Each row of a before or after table is a point. One or more steps were done to the points. Then noise was added and the rows were shuffled. The steps act on columns, c1 being the first. Write out the steps. A step turns or swaps two columns, mirrors them in a line or flattens them onto one, adds a multiple of one to another, or multiplies or shifts one. Angles are multiples of 10 degrees, from the lower column toward the higher: turns from -170 to 170, lines from 10 to 170 but not 90. Use the fewest steps. Two steps may share a column if one is a turn and the other turns, adds or multiplies; they go together, in the order done. Otherwise the lowest column goes first.
In the rows, 128 means zero.

Before, 9 rows:
[[115 128]
 [ 75 141]
 [143 161]
 [166 166]
 [145 166]
 [105  91]
 [ 78 134]
 [159  89]
 [138 105]]
After:
[[149  78]
 [141  81]
 [160 172]
 [158 148]
 [103 134]
 [ 84 151]
 [ 95  99]
 [162 150]
 [130 115]]
Steps: mirror c1 and c2 in the line at 50 degrees

Before, 9 rows:
[[139  75 140 117]
 [146 105 103  57]
 [125 119 111 146]
 [169 117 145 161]
 [131 125 117  30]
 [144  79  82 168]
 [116 107 146 146]
 [135 113 145 145]
 [139  92 139 121]]
After:
[[142 135 107 140]
 [170 140 130 142]
 [149 117 105 143]
 [139 168  92 141]
 [182 137 138 142]
 [133 129 229 133]
 [140 125 112 107]
 [154 145 204 117]
 [181 143  98  78]]
Steps: turn c1 and c2 by 90 degrees; turn c3 and c4 by 100 degrees

Before, 10 rows:
[[102 166 131  85 119 109]
 [111 129 126  95 167  83]
 [146 123  85 215 107 115]
 [110 122 121  90 116 111]
 [115 107 130 188 155 151]
 [118  89 100 162 147 133]
 [145 117 143  83 109 101]
 [123  74 125 164 149 176]
 [130  91 153 184 152 136]
 [149 155 122  66 150 117]]
After:
[[125 123  85 215 106 104]
 [146 107 132 188 154 150]
 [180  73 125 163 149 157]
 [129 154 122  67 150 104]
 [127  89  99 163 149 139]
 [ 96 122 122  89 117 135]
 [109 115 142  82 107 100]
 [ 65 129 125  95 167 120]
 [137  90 152 183 152 128]
 [ 88 170 130  84 119 141]]
Steps: turn c1 and c6 by -60 degrees; multiply c1 by 1.3

Before, 13 rows:
[[ 88  60 155 161  64 116 125 110]
 [ 80 172 105 138 138 171 171 116]
 [135 163 155 170  80 110 111 185]
 [140 120 151 182 134 110 105 144]
 [ 68 117 113 121  79 100 133 172]
 [119  95 117 113 127 119 166 159]
 [116 142  91 104 101 118 105 123]
 [164 148 105 109 125 117 149 172]
 [115 101  61 162 132 122  86 135]
 [116  79 113 152 136 170 115 161]
 [146 178 186 100 108  84 134 137]
 [114  96 174 110  94 149 140 111]
 [155 100  70 110  82  98  82 102]]
After, 13 rows:
[[ 68 117 107 119  79 152 133 159]
 [114  96 133 110  94  78 140 116]
 [119  95 124 112 126 141 166 150]
 [140 119 103 183 134 113 105 139]
 [ 81 172 176 138 137 134 171 121]
 [145 179  67  99 108  88 134 134]
 [115  77 173 152 136 128 113 151]
 [135 163 102 170  80 109 112 167]
 [ 88  60 107 160  64 108 125 115]
 [117 144 131 103 101 167 105 125]
 [115 102 146 162 132 193  86 132]
 [154 100 119 110  83 193  83 108]
 [163 148 126 109 126 153 149 158]]
Steps: turn c3 and c6 by -110 degrees; multiply c8 by 0.7

Before (8 x 9):
[[151 137 111 132 109 137 129 139  92]
 [112 131   7 146 132 127 172 131 122]
 [163 149 138 161 144 131 156 137 130]
 [110 147 143 103 100 136  82 143 128]
 [128 131 164  99 102 144 136 132 121]
 [136 123 168 190 144 147 160 137 102]
 [121 106 127 147 125  97 163 194 113]
 [127 123 164  93 140 132 100 138 107]]
After, 8 rows:
[[111 146 143 102  56 135  78 145 129]
 [119 109 127 146 119  94 162 194 112]
 [115 131   8 148 135 127 174 131 120]
 [162 147 135 162 168 132 163 136 132]
 [131 123 168  94 159 132 100 142 108]
 [152 137 109 131  81 137 131 138  92]
 [126 132 166 101  60 144 134 132 123]
 [135 126 167 191 166 147 158 140  99]]
Steps: multiply c5 by 2.5

Before:
[[121 174 155 128  96  89  82 169  82 163 182 108]
 [103 152 149 104 155 146 136 129 153 141 111 151]
 [126 123  96 103  98 133 170 132 104 173 124 155]
 [ 82 175 154 126 173 102 163 119  94 144 189 157]
 [145 108  89  79 110  97 147 144 136 109  98  88]
 [114  98 120 159  99 105  80 147 109 118 104  88]
 [156 144 169 169 101 177 111 143 111 170 178 148]
 [151 111 108 107 163 177  86 185 152 167 125 132]
 [ 75  90 117 166 130  90 156 180 160 142 117 126]]
After, 9 rows:
[[156 155 170 170 101 176 111 144 113 172 180 146]
 [ 81 153 154 125 178 103 163 119  92 143 189 160]
 [127 120  94 101  98 134 168 134 101 173 126 155]
 [114  91 118 159  97 110  81 146 109 116 102  89]
 [142 117  89  79 108  94 151 146 135 106  99  89]
 [120 173 155 129  96  88  79 171  80 164 185 108]
 [ 73  65 116 165 131  89 155 181 159 141 116 125]
 [105 139 150 105 155 143 138 129 150 142 108 152]
 [151 120 109 106 162 181  86 183 149 168 124 132]]
Steps: add 0.5 times c1 to c2
